Every row gives one point. Each table stands for the endless flat space through its points: a line for two points, a plane for three, and so on. The two share one point or none. Which?
In the rows, 128 means zero.

First (2 x 3)
[[ 94 117 182]
 [ 84  97 132]]
Second (2 x 3)
[[ 60  79 144]
 [110 129 174]]
They share: [ 90 109 162]

First (2 x 6)
[[ 71 131 134 145 169 147]
 [116  81 179 145 114 142]]
Second (4 x 6)
[[ 97  96 129 140 148 143]
 [100 127 168 136 160 149]
 [110 129 182 140 160 157]
 [ 76  99 131 139 138 146]]
They share: no point

First (3 x 9)
[[140 145  90 119 143 146 106 146 135]
 [ 96 133 130  75 167 182 138 154 107]
 [ 84 137 108  71 183 194 140 160  95]]
Second (3 x 9)
[[150 123  73 106 132 173 129 155  95]
 [ 90 183  97 154 180 149 123  95 143]
 [122 127 121  98 140 161  89 159 143]]
They share: no point

First (6 x 14)
[[148 117 139  57 157 123  80  83 115 126 122 135 144 140]
 [171  60 130 134 108 171  72 151  99 154 131 154 140 100]
 [151 108  65 146 129 136 123 122 113 174 123  99 202  69]
 [163 114 149  79 178 123  77  86  84 111 114 141 156 126]
 [178  61  93 143 103 145  82 135 105 180 130 131 174  84]
 [122 114 105  50 132 147  77 115 161 154 150 128 141 139]]
Second (6 x 14)
[[153  55 110  84 102 135 159 130  72 221  53 136 216 103]
 [113  43  52 138 176  97  93 127 138  79 123 174 152 123]
 [141 112  98 127 119  53 116 191 151 167 172  95 159 183]
 [111  72  88 168 165  82  90 147 161 135 118 140 131 149]
 [118 101 103 105 115  59 121 184 113 194 116 126 189 168]
 [213 106 141  57  65 175 112  64  32 186  96 123 201  57]]
They share: [167  89 115 118 116 131 101 104 103 158 113 126 160 103]

First (3 x 20)
[[126  97 139 174 168 100 164 149 109 106 158 107 162 137 126 133 108 111
  139 127]
 [134  92 129 185 172  91 173 141 110  99 169 100 156 146 120 128 106 106
  143 138]
 [132  73 124 201 162 112 146 170 109 115 152 113 144 137  96 142 120 123
  115 139]]
Second (4 x 20)
[[153  84 178 126 149  86 163 163  59 152 148 135 179 137  91 132 119 131
  172 109]
 [154  75 187 135 202  80 167 166  95 133 110 140 201 125 109 184  85 100
  141 133]
 [ 98 123 123 173 113 133 145 148 100 108 191  89 128 132 130  82 145 138
  156  82]
 [135  87 170 154 204  98 161 160 123 109 116 120 183 117 125 180  86  91
  131 123]]
They share: [118 102 149 163 164 109 155 157 108 113 147 114 168 128 132 138 110 116
 135 116]

First (4 x 24)
[[128  76 143  67  83  37 160 213 118 175 174 114  86 179 149 142 122 167
   90  97  39 192 114 107]
 [138  96  74 116 138 110 127 136 125  96  91  91 129 149 162 174 139 155
   89 144 119 111  94 111]
 [ 72 176 113 121  97 123 116 163  98  79 140 148 106 111 221 158 174  99
   58 173 121 154 178  97]
 [101 126 143 100  71  79 132 193 123 128 166 137  81 148 178 134 151 141
   86 134  83 186 152 102]]
Second (6 x 24)
[[ 60  82 125  99  98  94 101 175 137 140 217 110 166 158 135 197 198 201
   80 161  80 128 149  92]
 [127 101 104 107 135  86 161 150  96 104  80 144  69 135 143 125 122 151
   61 139  90 188 145 120]
 [135 124 111 131  74 111 110 120 107 124 113 131 112 161 153 180 162 190
   97 189  82 167 139 117]
 [ 75  56 147  58 130  23 139 185 157 111 210 102 123 104 114 151 140 176
   82  93  90 187 171  85]
 [121  75 116 146 105 130 162 147  92 133 145 145 138 168 110 130 200 213
   60 165  72 150 169 138]
 [159 124 140 120  35  73  89  97 140 119 145 107 121 140 144 197 153 210
  140 179  83 197 152 107]]
They share: no point

First (2 x 24)
[[127  79 117  85 168 135 165  96 124 113  97 137 171 101 170 144 156  97
  138 130 117 141 132 116]
 [118 112 105 118 168 168 168  90 112 146  85 137 141  77 143 153 144 124
  132 115 111 153 150 104]]
Second (6 x 24)
[[ 82  79  89  92 143 130 169  70 135 158  82 133 153 115 153 148 144  92
  165 116 120 118 108 121]
 [130 121  91  72 172 134 137 118 118 141  84 172 171  89 128 186 159 140
  138 141 102 184 133 124]
 [ 84  73  58 120 152  73 180  78 165 186  47 140 143  90 132 140 174 104
  197 121 153 136 121 144]
 [162  90 142  85 177 158 153 108  96  98 109 144 178  71 167 139 146 112
  111 124 106 160 160 105]
 [140  75  97 103 185 141 169  96 115 124  71 143 164  80 154 164 142 132
  128 112 116 149 145 135]
 [151  65 134  67 173 194 151  84  72  95 105 140 185  93 174 167  98 123
   91  94  81 126 136 120]]
They share: [124  90 113  96 168 146 166  94 120 124  93 137 161  93 161 147 152 106
 136 125 115 145 138 112]

First (4 x 24)
[[115 103  68 128  94 166  87 140 113  79 103 122 167 112  95 131 129 111
  140 108 172 163  90 143]
 [135  83  91 115  71 150 101 103  90  71 114 120 182  93  92 150 142 114
  165 122 170 186 101 121]
 [125 103  77 127  87 170  83 123 104  65 112 132 178 115  94 134 138 106
  147 108 180 174  97 127]
 [115  83 115  99  79 134 133 103 114 107 102  80 142  73 132 174 150 122
  177 146 134 142 113 145]]
Second (3 x 24)
[[106 116 129  73  68 134 121 128 119  62  70  80 156  57 132 188 111 114
  147  98 181 170 124 120]
 [108 107 119  97  81 147 109 120 117  79  97  95 150  82 128 173 140 114
  167 118 169 152 122 125]
 [122  82  99 141  98 172  93  96 109 108 140 130 146 121 118 146 189 112
  201 150 139 122 118 142]]
They share: no point

First (6 x 24)
[[169 183  93 123 147 144 162 100 158 174 117 103 140 102  86 181 167 116
  108 118 188 146 169 133]
 [118 170 108  95 209 137 109 150 190 127 103 120 151 116 123 126 110 123
  148 176 160 154 141 130]
 [155 195  82 110 166 126 137 121 185 156  90 107 171 126 106 169 143 133
  138 158 199 121 142 109]
 [174 162  99 153 127 175 166 107 120 180 121  97 128  53 103 183 166  77
   88  93 161 142 201 163]
 [209 223  65 134  95 126 177  57 161 197 103  96 151 134  77 220 196 143
  104 118 240 112 162 112]
 [164 170  89 132 154 150 164 124 151 174 103  97 163  78  96 183 160  97
  112 113 175 128 172 129]]
Second (5 x 24)
[[185 159 113 128 148 141 169 103 166 152  99 166 170 108 101 148 181 152
  166 115 190 197 166 169]
 [178 174 132 112 113 126  91 135 196 146  90 111 126  94  57 168 206  74
  152  95 167 146 188 150]
 [125 200 152 118 195 174 141  91 155 178 147 121 157 126 126 181 116 115
  118 146 166 162 199 123]
 [162 194 159 133 177 152 119  90 170 187 119 141 173 128  94 152 130 119
  148 117 182 179 203 143]
 [157 152  86  92 107 137 152 148 176 109 104 106 103  73  93 195 234  92
  132 122 154 140 151 150]]
They share: no point

First (6 x 24)
[[167  84  80 164 133  64 126  97 147 111 106  43 107 150  93 126  62 161
  145  55 111 182 149 130]
 [122  94 117 110 106  94 127  83 151 205 113 102  56  60  96 128 173 185
   90  84 165 131 119 158]
 [177 107  63 159  89 120 130 112 118 155 160  74  77 136  91 134 124 155
  116  73 162 172 149 157]
 [115  78 120 106 143  72 177  40 191 188 128  87  58  40  72 137 150 158
  109  75 135 119  94 150]
 [164  50  97 118  94  60 128  70 162 169 111   9  40  90  91 139 124 195
  107   1 101 146  85 153]
 [172 140  59 178  99 137  96 146  90 134 137 140 128 167 107 108 111 143
  131 135 204 201 218 146]]
Second (5 x 24)
[[164  93  53 127 133  94  76 113 131 139 125 114 105 142 103 119 103 206
  138  76 176 198 178 152]
 [146  96  58 159 103 104  89 156  81 113 132  76 125 125  85 110 126 180
  100 135 170 196 160 182]
 [152  84  94 105 133  89 104  78 156 164 114 139  86 134 118 113  90 192
  145  48 152 172 202 128]
 [144  85 128 147  79 105 155 145 127 118 104 112 121 131 130 105 126 153
  116 123 131 139 186 149]
 [121  99 126 161  86  99 151 117 103 147 111  76 101  89  88 105 134 125
   87 131 136 147 155 157]]
They share: [149 101  91 143 116  93 117 101 136 153 112  99  96 115  98 118 119 164
 122  91 159 168 159 144]
